Every row gives one point. To make a cloud, some directions were put in groups of two or more. Within a group, all points are equally far from the middle, so they leave a hole (a ring in 2 directions, a hollow ball in 3). The other directions are filled evenly. Then the cloud was stretched, turned, moved and blurred a little. Count the holes, and give their numbers of directions, smallest first.

Cloud:
[[ 13 -14]
 [ 15  42]
 [  5 -17]
 [ -3  25]
 [ 24  33]
 [ 18  32]
 [ 11  25]
 [ 50   8]
 [  4 -35]
 [ 46  11]
 [-14  24]
 [ -7 -15]
 [ 60   4]
 [-24 -18]]
Holes: 0

Cloud:
[[ 12   4]
 [  8  18]
 [ 22 -20]
 [ 35 -41]
 [ 23  17]
 [-47  31]
 [-57 -30]
 [ -8  -5]
 [  0  35]
 [-12  21]
 [ 24  49]
 [ 37 -49]
 [-60  24]]
Holes: 0

Cloud, 20 rows:
[[ 15 -10 -38]
 [ -4 -53  33]
 [-10  22  -2]
 [-36  -9  -7]
 [-14  14 -17]
 [-35  -3  15]
 [ -5 -28  49]
 [  9   6 -44]
 [ 22 -29 -13]
 [-12  20   1]
 [-15 -60   1]
 [ 43 -10 -23]
 [  3   3 -39]
 [  3 -50  28]
 [ 41  13  20]
 [ 14   8  32]
 [-33  -4  27]
 [-21 -24  54]
 [-27  -7  38]
 [-28 -34 -18]]
Holes: 1 (2)

Cloud, 20 rows:
[[-12 -23  33]
 [ 37 -16 -33]
 [-14  39   1]
 [ 29  10  19]
 [-10 -13 -12]
 [  2  20  43]
 [ 31  -9  -5]
 [-14  34  14]
 [  5   0   1]
 [ 10  -9  43]
 [ 10  38 -38]
 [-11  28 -37]
 [ -3  41  -4]
 [ 39   1   8]
 [ 38  37  27]
 [ 29  25 -20]
 [ -3  60 -38]
 [ 36  18 -10]
 [ 18   7 -25]
 [  4  -6 -20]]
Holes: 0

Cloud, 21 rows:
[[ -9  26  36]
 [  7  15  -9]
 [-21  44   1]
 [-49  -7  44]
 [ -5  18  12]
 [-37  14  15]
 [  9 -60  15]
 [  4  12 -19]
 [ 15  22  31]
 [ 12  -7 -22]
 [  5  49  28]
 [ 44 -14  15]
 [  0  38  -8]
 [  0 -36  10]
 [ 14 -19  -5]
 [-15   3  21]
 [ -8 -14  -7]
 [ 26  -5 -16]
 [ 25 -18 -11]
 [ 11 -40 -27]
 [-28   9   0]]
Holes: 0

Cloud (27 x 4):
[[-29 -16  29   3]
 [-11 -42  16   0]
 [ 10  42  -7  -3]
 [ 16 -47  20  13]
 [ 17  38   4 -12]
 [ 23 -33  19  -7]
 [ -7 -37  21 -11]
 [  9  40  15  -2]
 [-12 -27  18  30]
 [ 29 -15   4  22]
 [-23  10  -8 -37]
 [-15  12   0  23]
 [ 15 -15 -34  18]
 [ 30 -18 -12   0]
 [ 25 -18   2  25]
 [-26 -16  40  -8]
 [  8 -51  33  11]
 [-25   8  60  -4]
 [ -2 -43   0  -1]
 [-16 -33 -29 -13]
 [  2  38  23 -20]
 [-21 -20  42 -12]
 [-36  10 -20  -1]
 [ 23  20  37 -16]
 [ 20 -22  -4 -21]
 [ 27 -12 -21 -18]
 [-14  -9  30 -26]]
Holes: 1 (3)

Cloud:
[[-47  36  14 -20]
 [-21 -60  22 -17]
 [ -9  45  -1 -26]
 [ 20  29  25 -23]
 [-29  45 -29   5]
 [-36 -29  12  18]
 [-24 -42  10 -20]
 [-10 -30  14 -13]
 [-24  59 -21  -3]
 [  8  35  43   5]
 [ 25 -22 -22   8]
 [-41  -7  15  23]
 [-12 -11  23 -24]
 [ 14 -27  46 -23]
 [-34  28  -7 -11]
 [-13  -1 -15 -38]
 [ 17 -42   8   2]
 [-31 -29  29  12]
 [ 12  -6 -22 -34]
 [-27  10  56 -17]
 [-26   0  29   9]
 [ -3  23  22  18]
 [  3 -17  37 -30]
 [-29  37   9  12]
 [-34  44 -14 -34]
 [-16  52  13  -1]
 [-17   3 -12  19]
 [ -8   8 -34 -11]
 [-55 -13  38  -8]
 [ -9  41   0  13]
 [-36   0 -45   5]]
Holes: 0

Cloud:
[[-17  52   7  39   6 -24]
 [-10  33 -30 -47  26  -4]
 [-30   3   2 -37 -26 -21]
 [ 35  26  19 -26 -50  -9]
 [  2 -21  38 -40 -43   7]
 [ -2  46 -22  19 -13 -10]
 [ 18  32 -25   1 -20   5]
 [  6 -34  22 -20  20  25]
 [-21  36   1   7  18 -32]
 [-27  10  23  41 -22 -25]
 [ 41  -8 -18 -10 -27 -18]
 [  3  46  11   4  -8 -34]
 [ -6 -55  -2  14  14 -15]
 [ 18   1  10 -21 -56  -9]
 [-27 -25  31   0  17 -10]
 [-32   4  40  -4   9 -30]
 [ -4  20   7  15  29 -29]
 [-21 -21  15 -23 -17  10]
 [ 52 -11  -4   0   5 -25]
 [-17  16  16 -30 -28  27]
 [ 53  -4   1   0  29   9]
 [ 36 -17   5 -34  37  -6]
 [ 16  28 -42 -16 -16  32]
 [ 12  37 -10 -33  23  15]
 [ 21 -18  31 -22   4  31]
 [ 20  11  17 -32  -5  29]
 [-21  53  14  18  37 -10]
 [-19  31  10  -8 -33  27]
 [ 12  40 -38 -45  26  17]
 [ 30  -5  22 -40  19  17]
 [-20 -13  40 -17  -2  18]
 [-11 -11 -29  12 -23  13]
 [-24 -21  -3 -14  -3 -15]
 [ 17  -5  35  13 -38   0]
 [  4 -60   5  -1  12 -16]
 [ 20 -49   2  12 -16 -19]
 [-18   7  19  31  -1 -38]
 [ 13  13  11 -17 -37  19]
 [ -2  -1  31 -36   8 -31]
 [-31  -2  21  -2  32  -5]
 [ 20  35   3 -20  -9  23]
 [-12  -3  -5 -24 -34  22]
 [ -8  22  12 -10  38  -6]
 [  5  30 -17  12 -25  -2]
 [-29  14 -25  17  17 -27]
 [ -7  46 -16 -13 -51  -4]]
Holes: 1 (3)

Cloud:
[[ 19 -46 -15 -15   4  34]
 [  7  11   2  -4 -29  25]
 [ -8 -32 -27  -7  30 -29]
 [-18  14   8 -26  -8 -35]
 [ 13   7  23 -38   4  21]
 [ -8 -17 -16  19  -1 -35]
 [ 22 -25 -10 -35  29  24]
 [-12 -46   4  -8  -9  -7]
 [ 39  -5 -17  -9   8   4]
 [-13 -16   4 -39 -14  33]
 [  2  16  -5  -3 -16 -35]
 [-14 -25 -31 -11  12 -32]
 [ 14  -8 -22   4  26  17]
 [ -6  30  32 -13 -24   3]
 [-18   5  -1 -36 -33  24]
 [ 20  17  -7  -1 -12   8]
 [-30   4   9 -24   0  33]
 [ 33 -24 -32  -4  -5 -11]
 [-13  13  -3 -32   3  33]
 [  1  -4 -26   2  27 -27]
 [-23  -5  16 -36 -11 -17]
 [ 20 -12  -9 -44  -3  22]
 [-29   8  -9  -8 -23 -32]
 [-11 -36  17 -10  24  15]
 [  5   4  38 -11   5   9]
 [-26  26  32 -32 -15  -3]
 [ 16 -28 -32   0 -19   8]
 [ -4   1  -7  19 -17 -26]
 [ 10 -16 -26 -30 -19 -14]
 [-11 -56 -20 -14   7   7]
 [-11  21  34  -6 -12 -19]
 [-46   8   1  -9 -25  -4]
 [  7 -11 -40   1   0 -23]
 [-12  -1  -2   9  23 -35]
 [ 22 -43 -33   6  -6   1]
 [ -1  -3   1 -19  13 -43]
 [-14  -4 -26  -3  10 -36]
 [-15  16 -11 -34 -32   5]
 [  3 -10  -5 -23  43 -14]
 [-22 -10 -30   5  -4   9]
 [-37 -14  -9   6   0 -23]
 [ 18 -17  18 -28   4 -20]
 [  8  21   5  -4   2 -33]
 [-14  20 -15  -8 -21 -28]
 [-27  -6  -5 -39   5   4]
 [ -3  27  23   2   7   0]
 [ 15   0   9  13  22  -1]
 [ 22  11  -2   2   6 -25]
 [  4 -37 -20 -13  48  -4]
 [ 27 -60 -28 -15  26   7]
 [ 12 -23 -12   0  21  36]]
Holes: 1 (6)
